Rows are points. Any point is a mix of the corners, with weights that add up to 1. It lies inside the corners' shape when no weight is negative. Say inside or outside, and name the corners with a negative weight.

Corners:
(1): [-60 -26  37]
(2): [-22   7  32]
(3): [  7 -12 -45]
(4): [ 25 -31 -27]
Points:
[-20   0 -17] -> outside (4)
[-47 -28  37] -> outside (3)
[-56  -1  44] -> outside (4)
[-15  -7  28] -> outside (3)

Corners:
(1): [-33 -14  53  -2   3   4 -28  24  12]
(2): [-27 -37 -35 -38  -5  17  14  33  22]
(3): [ -3 -36   5 -25 -31 -12  20 -16  48]
(4): [ 49  50 -26  43 -18  -7  30   8  28]
(5): [ 53 -16  30 -38  19  15 -24   3 -22]
(6): [-14  28 -27  -8  30 -21  19 -28   6]
(7): [-36   8  -3  -5   2 -45 -36   7 -13]
(8): [ -4  60  43  51 -59  -8   1 -54 -48]
(9): [ 37 -41  19  19  -3  -4  19 -51 -30]
(10): [ 44 -20  15 -31  14 -13  36  32 -14]
Points:
[ -8 -13  21 -11   0  -2  -4  15   7] -> inside
[ -1 -23   5 -14  -7   2   5  11   4] -> outside (6)
[ 18 -14  10   5 -14   0   3 -17   3] -> outside (6, 10)
[ 23 -19   7 -22  24 -15  11  14   8] -> outside (2, 8)
[-21  32  -4   9 -12  -8 -12   6  27] -> outside (9, 10)
[  8 -20 -39 -50   3  -4  24  29  35] -> outside (1, 8, 9)

Corners:
(1): [-27  32   2  15  -4   0   7 -13 -12   8 -44 -39  -7 -19  38 -25  20   4
  12 -22]
(2): [ 13 -11 -34 -36  11  27  27 -53   2 -25 -33 -24  -9  10 -14   4 -18 -27
  -5 -29]
(3): [  4  -9   0 -42  -5 -23  20 -21 -46  11 -46 -43   4   5 -19 -15 -31 -19
 -19  23]
(4): [-17  31  10  23  23  37 -23 -37  18  26  11   5 -17 -20 -10  14  24   8
 -51  -2]
(5): [  1   3  14  38  34  51 -34 -27 -41  30 -48  12  34  31   7 -24  -6 -30
   3   5]
(6): [-11   6  -8  32 -48  14  13  19 -11 -14  24  -1   4  37  29 -44  20  15
  25  14]
(7): [ -1  19   3 -15 -18  -7  -8  22 -41  26  25  14 -19  21 -16 -34  60 -28
  31 -11]
(8): [ 27 -32  58  13 -11 -15   9 -18   1   3 -17  14 -44  -6  35 -42 -19   0
   2 -38]
(9): [ 25 -25 -18 -10  27  -9  -2   8 -44  26   9  23 -20 -23 -24  13 -37  49
 -41 -34]
(10): [-20   0  45 -44   4  20 -37  -6  10   2 -32  23   8  21  22   4 -25   0
 -18 -32]
(11): [  1 -20   2 -19  33  53  16  37  12  15  23  11 -14 -32 -11  32 -39  22
 -14   0]
(12): [  0 -27 -14  21 -21 -27 -29   7   6 -13   6  -2 -41  12   6  24  42  23
  19 -27]
(13): [ 57   1   1 -19 -20  19 -33 -40 -13 -22  27 -49 -25   9 -19  16  23  41
 -25  -8]
(14): [ 42   2  14   4   4  21   7 -42  -5  52 -14  20 -37   1  31 -44  -3  -1
  23  27]
(15): [ 42  32  -8  26 -22   8   2  10 -34  43 -37 -12 -26   3 -17  18  18  23
 -43 -24]
(16): [ -3  45  19   5   0 -21  -1 -52  28 -20  12 -43  -9  13  17  25  23 -24
  39 -33]
(17): [  8 -11 -31  24  19  43  38 -44 -24  42  27 -49 -25  29 -10  34  34  42
  -7   9]
(18): [-10  31  39 -34 -19  45  16 -24  16   3  -6  11  40 -27  -1   8  39  -5
  15  19]
(19): [ 34 -26  -6  10 -30  26 -34 -24  18  39  -5 -25  22 -23  28  27  -1  -6
 -16 -48]
(20): [ 41 -22  17  34   7  28  -6  10  21  42 -23 -25  39  27  52 -18  30  21
 -16   0]
(21): [ 22 -10 -26 -15 -12  32  27   9 -46  -1   4  -4   6 -34  37  35  -3   2
 -49  14]
Points:
[ 15  -1   6   4  -3  23  -8 -12  -1  13   3   1  -4   2  11   8  11   5
  -6 -18] -> outside (1, 3)
[ 15  -2  -6  -3  -7  12   8 -14 -22   6  -8 -12  -8  -3   8   4   1  -2
   4  -8] -> outside (4, 10, 20)
[ 17  -1   1  -7 -10   7   3 -13  -4   9   5 -11 -19  -3   4   5  11  17
  -9 -11] -> outside (5)
[ 13  11  -1  12  -8  18  14 -13 -15  15  -2 -14 -14   8   4  -9  27   2
   6  10] -> outside (9, 10, 19)
[ 13   4   2  14   1  18  -2 -11 -11  21  -1  -9  -9  -5   6   0  14  11
  -8  -2] -> outside (2, 10)
[  8  -1   0   1  -1  20  -2 -13  -7  14  -3  -8  -6  -5   8   9   8   6
 -12  -7] -> inside
[ 10   3   7  -1  -3  10   0  -9 -10  14   0  -1 -11   3   6  -7  11   1
   2 -10] -> inside
